Rows are points. Each copy is the shape, with its points in the same order, turned, moved and blurred by noise. Is it also mirrored, or only turned?
In the rows, 128 means zero.

Shape (8 x 3):
[[174 123 199]
 [125 109  99]
 [126 180  98]
 [151 121  70]
 [133  26 171]
 [ 77 187 188]
 [126 177 142]
 [110 127 109]]
Copy 1:
[[167  82  90]
 [135 163 170]
 [122 195 110]
 [162 188 168]
 [148  54 193]
 [ 60 133  70]
 [116 165  90]
 [121 164 151]]
Copy 1 is: mirrored
Copy 2, 8 rows:
[[149 141 219]
 [108 119 120]
 [154 176 100]
 [150 110  93]
 [ 69  80 200]
 [105 230 175]
 [151 193 146]
 [106 146 114]]
Copy 2 is: only turned

Shape (12 x 6):
[[163 126 185 127  87 118]
 [106 180 141 115 171  90]
 [119 103 151  83 188 161]
 [ 89 144 130 109 179 108]
 [202 126 184 143 125 143]
 [159 138 179 188 186 148]
 [109 219 100  43 173 112]
 [163  96 123 113 101  79]
 [113 120 123 164 129 142]
 [120  97 149 196 115  95]
 [105  88  89 121  83 136]
 [159 112  96  92  91 113]]
Copy 1:
[[159 120 112  88 144 186]
 [129 193 151 103 146  94]
 [187 107 176  88 119  73]
 [129 154 156 103 129  69]
 [209 115 120 120 159 174]
 [185 124 162 162 198 126]
 [151 236 167  83  70  79]
 [149 122  61  93 117 130]
 [124 107 139 150 128 125]
 [106  92 100 142 175 136]
 [109  83 108 121  69 127]
 [156 128  80 103  71 133]]
Copy 1 is: mirrored
Copy 2:
[[157 106 132 103  78 126]
 [186 180 109 120 170 143]
 [105 122 160 126 183 163]
 [142 162 111 109 184 139]
 [180  74 167 137  92 134]
 [202  71 129 127 152 171]
 [150 249 134 150 165 167]
 [138 127 127 127 109  59]
 [145  97  76 140 137 130]
 [161  78  70 108 126  98]
 [ 72 121  80 149 116  97]
 [113 145 127 169  97  83]]
Copy 2 is: mirrored
Copy 3, 12 rows:
[[161 115 192 129 112 128]
 [111 175 105  92 141 107]
 [132  83 101  97 190 131]
 [113 158  89 115 163 115]
 [142  75 191 108 115  96]
 [ 68  96 175  99 144  76]
 [149 171  39  45 117 142]
 [188 118 133 162 113  90]
 [ 95 109 128 160 122 123]
 [103 130 172 190 131  91]
 [144  98 100 200 117 151]
 [187  96 109 157  96 127]]
Copy 3 is: mirrored

Shape (14 x 8):
[[144 178 171  93 140 108 119  93]
 [142 109 126 110 112 148  97  95]
 [ 69 123  69 153 201 159 132  55]
 [140 141 176 127 112 127 160 115]
 [134 139 171 143 108  96 144 125]
 [ 94  99 161 169 150 116 121 163]
 [107  98 140 106 129 160  62 108]
 [141 135 128 111 135  73 137  74]
 [151 143 153 174 120 141  67 142]
 [127 104 184 155 140 152  76  76]
 [163 105 161 158 144 140  81 156]
 [ 77  90 135 198 199 146 145 151]
 [161 137 165 124 112 102 140 129]
 [ 62 126 103 198 166 119 140 133]]
Copy 1:
[[142 168 159 114 114 166  56 106]
 [104 155 129 115  98 125 131  80]
 [ 56 112  42 185 140 175  94  62]
 [130 135 170 138 106 163 122 125]
 [137 134 184 159  94 131 111 135]
 [ 62 148 167 179 136 129 125 147]
 [ 49 169 137 108 121 119 123  85]
 [154 118 143 157 121 120  63  76]
 [ 98 222 134 148  98 111 123 139]
 [ 59 193 154 153  95 162 120  58]
 [ 94 208 146 156 133 102 138 121]
 [ 36 144 114 222 162 156 150 136]
 [144 163 163 140 117 131 117 129]
 [ 59 124  93 213 126 136 103 155]]
Copy 1 is: mirrored
Copy 2, 14 rows:
[[144 152 166 113 147  76 146 139]
 [127 101 141 101 139 137  88 160]
 [  7 134 114 147 172 173 122 137]
 [146 123 145 162  92  90 137 159]
 [137 104 145 157  98  70 127 123]
 [108  71 169 184 111 125 126  92]
 [120  87 179 107 144 161  96 141]
 [103 118 119 114 144  56 140 136]
 [150 117 172 159 131 128  58 102]
 [107 104 205 147 132 114  66 160]
 [167  81 173 171 148 130  86 125]
 [ 61  76 154 225 146 165 136 106]
 [158 101 140 146 115  74 131 130]
 [ 47 112 121 185 116 149 125  66]]
Copy 2 is: mirrored
Copy 3:
[[143 170 141 112 161 183 130  88]
 [111  97 132 105 118 148 104  85]
 [ 26  92 105 192 158 156 145  37]
 [129 141 164 137 117 176 136 130]
 [146 152 153 148 113 146 140 129]
 [126 107 139 189 152 105 120 145]
 [105  91 123 119 150 129  61  88]
 [111 162 149 113 131 133 164  72]
 [183  98 105 161 121 138 100 100]
 [140  93 171 158 140 147  74  64]
 [172  71 129 146 143 123 114 120]
 [ 88  70 135 233 167 115 147 129]
 [153 137 150 118 118 150 150 125]
 [ 80 115 102 229 138 117 149 110]]
Copy 3 is: only turned
Copy 4 (14 x 8):
[[ 78 170 167 129 122 118 160 133]
 [116 111 127 100  94 123 132  94]
 [118 163  68 189 135 168 159  17]
 [109 113 161 168 104 103 152 140]
 [104 117 151 166 131  91 130 154]
 [115  83 112 169 172 150 121 147]
 [ 91  94 121  93 121 160 133  85]
 [111 170 128 138 142  72 153 111]
 [110 120 142 127 121 164  70 143]
 [102 108 176 132 147 152  98  71]
 [144 107 148 113 145 168  96 145]
 [147  96  93 218 179 180 135 104]
 [124 125 152 142 124  96 137 158]
 [116 128  61 216 159 152 115 105]]
Copy 4 is: only turned

Shape:
[[128 135 147 141 125  99 130 160 124 211 126]
 [135 127 152 101 110 124 115 108 179 116 117]
 [232 120 142 144 122  93 108 186 104 113 116]
 [104 156 158 169 118  92  93 164 138 133 140]
 [188 139 133 133 111  95 101 104 131 178 134]
 [125 132 149  91 122  99 107 121  72 141 121]
 [140 169 103  95 138  96  84 151 152 129 128]
 [109 143 128 131 134 104 101 122 166 131  13]
 [114 144 133 130 132 223 208 110 173 120 110]
 [ 94 110 138 112 111  87 108 118 132 135 122]
 [115 150  69 137 195  86 100 134 173 134 137]
 [190 125 126 112 120  88 127 147 145 132 123]
 [129 156 162 115 172 152 172 115 157 122 124]
 [100 120 155 132 118 160  96 104 163 114 134]
 [106 150 130 132 103  98 113 123 113 112 115]
 [ 99 156  72 137 200 124  85 177 170 123 133]]
Copy 1 (16 x 11):
[[170 129 156 153 173 127 106 105  56 138 131]
 [150  82 118 111 168 138 118 120 157 112 149]
 [195 150 118 171 126  87  49 104 143 127  87]
 [148 117 181 136 137 104  94 147  94  99 155]
 [168  93 111 171 156 135  70  75  96 109 136]
 [ 95 138 112 123 186 102  80  90 111 134 147]
 [173 153 105 139 169 136  95 141 128  89 181]
 [138 122 179 140 231 185  92 141 162  82 118]
 [121 110 145 111 121 209 206 121 162 164 121]
 [114 101 124 128 185 105 105 136 102 105 145]
 [162 141 122 209 174 143 128 175 130 101 182]
 [180 124  99 154 163 119  97 102 138 112 112]
 [138 116 144 135 152 143 169 106 171 160 160]
 [116  81 138 114 143 150 115 146 136 132 161]
 [105 134 141 128 157 118 104 124 119  91 139]
 [166 170 139 187 155 145 121 214 134 119 190]]
Copy 1 is: mirrored
Copy 2:
[[173 113 153  65 118 113 174 134 108 180 142]
 [116 126 119 108 137 115 162  93 176 118 113]
 [126  97 224 110 134 108 125 187 163 117 161]
 [174 156 145  91 139  86 108 119 152 163 125]
 [139 145 156  97 114 133 190 146 158 152 178]
 [128 140 152  94 121 118 139 100  92 102 167]
 [ 99 160 117  93 163  82 146 154 140 135 136]
 [ 68 112 148 120 137  57 156  57 135 192 120]
 [116 123 135 148 144 194 179  92 143 152  16]
 [146 122 104 106 119  98 134  84 125 134 151]
 [111 148  86 124 207  99 139 152 131 196 149]
 [124 103 157 113 139 104 165 157 161 121 153]
 [137 132 154 127 194 153 172  91 136 136  83]
 [120 150 114  99 131 152 117  74 175 144 109]
 [133 154 139 127 116  88 125 101 124 134 134]
 [ 93 145  99 100 211 102 100 164 126 196 107]]
Copy 2 is: mirrored
Copy 3, 16 rows:
[[180 146 139 123 130 141 106 192 112 185 138]
 [148 113 160 115 121 122 171 102 133 137 120]
 [195  38 103 132  73 143  81 127 137 138 100]
 [187 131 167 179 131 108 114 148 163 157 114]
 [191 133 107 106 104 137 115 109 124 175 116]
 [172 114 126 132 161 117  90 113  99 126 152]
 [191 121 124 122 152 168 145 124 176 111 120]
 [159  98 163 181 161 196 192 111  93 153 105]
 [ 51 151 164 109  89 114 171 158  93  96  72]
 [161 122 137 145 160 113 147 114 129 151 166]
 [143 139  79 147 180 153 155 149 197 145  92]
 [174  82 101 108 103 135 141 131 135 143 116]
 [118 128 149 102 139 104 158 160 108 108  68]
 [116 139 179 134 138 109 143  90 144 147 110]
 [165 130 132 171 137 116 135 110 119 114 140]
 [124 127 123 160 184 174 134 159 209 124  86]]
Copy 3 is: mirrored
Copy 4:
[[138 115 168 147 154 151 164 186 147 147 152]
 [147 112 127  88 150 108 127 131 177 107  92]
 [196 113 141 156 173 150  80 163 101  59 150]
 [130 158 173 144 184 122  99 163 178 139 137]
 [188  93 143 161 160 109 157 139 153 112 143]
 [169 121 162  99 164 103 127 136  99 161 137]
 [160 143 111 133 163  74 116 188 145 125 109]
 [159 135 158 135 150 141 125 163 148 145   7]
 [ 93 156  74  91  79 183 147  92 167 123  98]
 [126 117 179 103 160  90 133 144 142 137 104]
 [ 93 147 100 178 187  73 143 176 138 122  88]
 [170 114 132 129 159 116 131 162 129  72 126]
 [119 153  83  94 166 161 152 118 150 125 110]
 [113 112 129 104 147 112  98 106 188 146 104]
 [149 160 171 121 150  98 114 130 139 139 109]
 [ 78 156  84 171 171  92  97 198 139 141  92]]
Copy 4 is: only turned

Shape:
[[137 160 168 180  76 103 117  82 138 188  47 112]
 [129 178  67  47 101 163 161 114  96  99 177 157]
 [ 97 130 131 121 151 127 157 116 159 139 139 189]
 [105 178 173  87 138 150 150 174 100  78 114 162]
 [201 143 161  66 118 124  96 111 127  85 186 148]
 [ 62 183 116 115 135 139 130 132 173 139 130 136]
 [129  52  82  92 101 120 100 185  65 117 107 122]
 [127 111 175 154 182 127 121  86 121 105 159 150]
 [ 82 136 117  68 204 148  94 143  73  37 142 147]
 [213 109  85  83 112 212 181 100  95 164 168  94]
 [139 170 119 139 164 132  88 160 193 186 131 126]
 [205 140  94 154 139  98 149 159  90 141 196 190]
 [212 152 109 177  50  97 156 188 207  79  73 128]
 [181  93  84 108 132  95  41 122 104 152  96 243]
 [155 104  83 194  98 187  85 133 151 135 161 159]
 [191 164 118 107 126  84 159 151  67 104  91 127]]
Copy 1 (16 x 12):
[[107 177 193 172 152  56 131 130 133  89  81 103]
 [171 119  50  99 136 187 201 129  87  64 143 182]
 [115 184 109  96  68 142 144 169 115 108 167 117]
 [ 94 155  45  64 149 113 163 153  47 110 116 121]
 [132 155  17  89 163 156 149 100 194  93 114 147]
 [ 76 145 104 141 122 136 168 171 102  76 171 112]
 [146  82  97 116 130 192 152  94  96 198  91  76]
 [ 96 145  81  87  89  91  91 121 145 125 150 154]
 [ 72  86   7  95  89 130 178 127  90 168 140 174]
 [207  80 125  63 186 142 180  89 146  77 170 156]
 [ 46 153 134 124 169 150 164 154 167 117 171 100]
 [138 197 127  50 163 208 123 120 145 139 125 182]
 [138 140 146  87 219 164 118 240 160  95  21  80]
 [112 182 133 104  71 187 189  99 191 182  71 117]
 [ 93  91 173  69 108 188 128 121 176  69 107 134]
 [155 171 103  95 199 129 155 147 105 166  66 165]]
Copy 1 is: only turned
Copy 2, 16 rows:
[[ 96 120 227  97 107  62  94 125 182 117  81 119]
 [201 114 111 127 242 159 105 152 114 112 148  73]
 [122 108 147 180 141 152 108 124 138 109 160 104]
 [ 91 135 118  96 172 148 149 183 118 117 177 108]
 [191 165 163 164 197 112 132 210 109 147 143 161]
 [122  92 117 151 132 112 106 146 150 135 158  51]
 [162 119 128 101 121 153 144 157  23  72  66 119]
 [148 133 145 150 119 120  96 130 115 125 190 188]
 [147 117  58 114 162 116 118 191  54  73 212 123]
 [215 101 128  99 199 194  77 156 142 165  56 177]
 [107  89 123 193 125  82 102 167 147 185  97 112]
 [132 145 134 190 214 140 144  84  75 152  95 172]
 [117 208 131 159 147  88 207 141 213  99  38 113]
 [102 143 183 219 172  94  76 162  37  56  68 141]
 [155 198 112 183 124 123  57 116 113 138  70 128]
 [124 109 140  91 213  98 169 139 108 101  95 156]]
Copy 2 is: mirrored
Copy 3, 16 rows:
[[ 95 109 104 198 114 192 150 246 133  90 142 170]
 [152 136 105  59 158 148 164  73 115 140  90 144]
 [103 127 151 172 118 143 103 104 100 124 110 132]
 [169 133 122 104  99 103  98 125 108  51 112 128]
 [144 107 130  79  85 172 148  93 167 123 185  94]
 [105 163 177 134 136 157 110 157 116 102  70 134]
 [208 138 115 112  84  90 125 184 113 213 141 163]
 [133 115 169 175 123 141 134 130  94 112 184  77]
 [186 143 164  58 118 106  90 126  42 121 142  73]
 [188  91 123 117 218 153 171 103 180 172 166 182]
 [ 65 145 197 127 133 140  95 181 171 125 141 152]
 [ 81 119 107 129 123  58 175  96 156 161 179 128]
 [104 173  24 169 106 132  85 191 242 129 117 106]
 [ 72 133  97 110  55 135 101 142  81 208 216 182]
 [118 223 135 166 151 144 145 139 151 173 194 152]
 [134  72  60  98 121  92 138 175 137 122 138 123]]
Copy 3 is: mirrored
Copy 4, 16 rows:
[[147  62 157 168  55 194 136 126 157 109  90 104]
 [ 75 186  85 161 142 104 131  62 132 209 118 203]
 [168 158 137 147 131  83 143  68 164 122 152 130]
 [ 75 161 176 125 193 115 162  88 168 143  91 144]
 [123 230 111  78 131 172 109 117 120 135 118 188]
 [108 108 128 164 162  94 110  70 125 124 134 119]
 [126 128 123  67 134 111 191 182 148 238 144 153]
 [193 178 150 140 152 107 140 138 108  96 102 149]
 [ 99 172 132 109 215  43 124 141 113 170  62 155]
 [162 170  60 141 114 174 211  60  77 212 116 206]
 [147 119  72 122 171 168 110  92 130 123 158  68]
 [145 245  81 166 150 168 179 145 171 167 155 131]
 [ 22 135 122 128  81 197 210 148 158  79 193 102]
 [168 161  43  74  94 100 135 185 240 146 114 136]
 [154 103  59 161 140 156 179 165 143 120 184 190]
 [ 78 180 129 135 113 168 173 144 153 180  80 110]]
Copy 4 is: only turned

Shape (16 x 12):
[[174 156 104 167 192  91 102  82  92  81  95 155]
 [150 109 142 166 100 100  66  63 110  42 108  65]
 [114 135 175 122  93 187  89  57  97 119 200  70]
 [102 152 143  74 186 121  62 153  84 124  89  89]
 [104  70 115 169 193 122  84  55  71 140 198  80]
 [110 119  57 151 122 102 108  92 160 128 173  69]
 [182 112 123  92 159  70 129  37 142 108  97 118]
 [151  94 176  87 153  85  83 147 156 132 113 121]
 [107 138  98 152 117 130 134  54 156 157 122 139]
 [134 139  90  85 171 182 170 118 101  66  87  73]
 [ 65 180  83 179  93 113 112 153 113 118 201 120]
 [ 73  92 166 100 182 197 170  57 118 117 132  77]
 [153 105 100  96  78  77  88 132  86 122 123 188]
 [108  87 166 105 127 107 114 126  68 171 159  62]
 [146 116  83 131 127 116 124 159 116 141 122  77]
 [105 186 167 144 103 158  47 147 164 125 113 182]]
Copy 1 (16 x 12):
[[160 214 155 134 146 106 115 166 132 138 172 225]
 [231 207  96 120 163 141 174 147  94 162 113 157]
 [207  79  92 133 130 182 158 114 116 155 173 102]
 [166 179 121  71 140 113  66 202 163 156 167  93]
 [218  88 114 112 212 133 106 137 126  73 170 172]
 [161 161 155 138 187 145 124 122  52  79 142 105]
 [156 216 121 195 198  85 146 130 147 148 171 145]
 [139 188  65 150 147  82  68 148 141 146 119 102]
 [100 138 134 166 173 134 158 162  80 119 169 140]
 [184 149 224 123 145  78 121 161 112 209 154 111]
 [112 141 149  60 128 201 103 102  48 112 144 139]
 [179  60 136 146 208  93 122 164 107 207 184 112]
 [ 87 195 113 100 111  93 152 101 163 102 113 142]
 [165 109 110 110 185 156  95 127 178 131 110  90]
 [147 167 174 130 146 126  90 150 117 114  95  99]
 [ 88 163  64 109  57 144 110 190  77 157 162 138]]
Copy 1 is: mirrored
Copy 2, 16 rows:
[[125  54 177  91 107 148 142  58  68 178 137  94]
 [103 117 228 135 123  78 122 108 153 197 145  73]
 [107 196 159 180  75  88 149 173  92 167  95  65]
 [133 141 117 141 124  58 127   7  83 136  86 107]
 [ 27 144 118 139  52  99 132 119  65 205 145 123]
 [ 48 142 145 130 156 128  65 145  93 161 124 121]
 [139 146 163  85 115 165  89  68 107 167 189  76]
 [139 129 119 153 107 107 101  57 138  84 165 107]
 [128 128 113 147 156 178 110 148  81 190 132 113]
 [125 148 141  58 185  66 161  97  42 138 120  69]
 [ 79  96 138 147 127 120  97 174  90 143  20 158]
 [146 190  76 107 117  62 153 156  50 187 165  86]
 [116 138 165 119 120 188 159  68 164 112  95 153]
 [ 76 177  77 127  81  84 126 103 145 147  97  90]
 [ 64 118 115 112 167 120 122 100 123 115 105  90]
 [186  81 150 230 136 137 135 106 102 116  76 127]]
Copy 2 is: mirrored
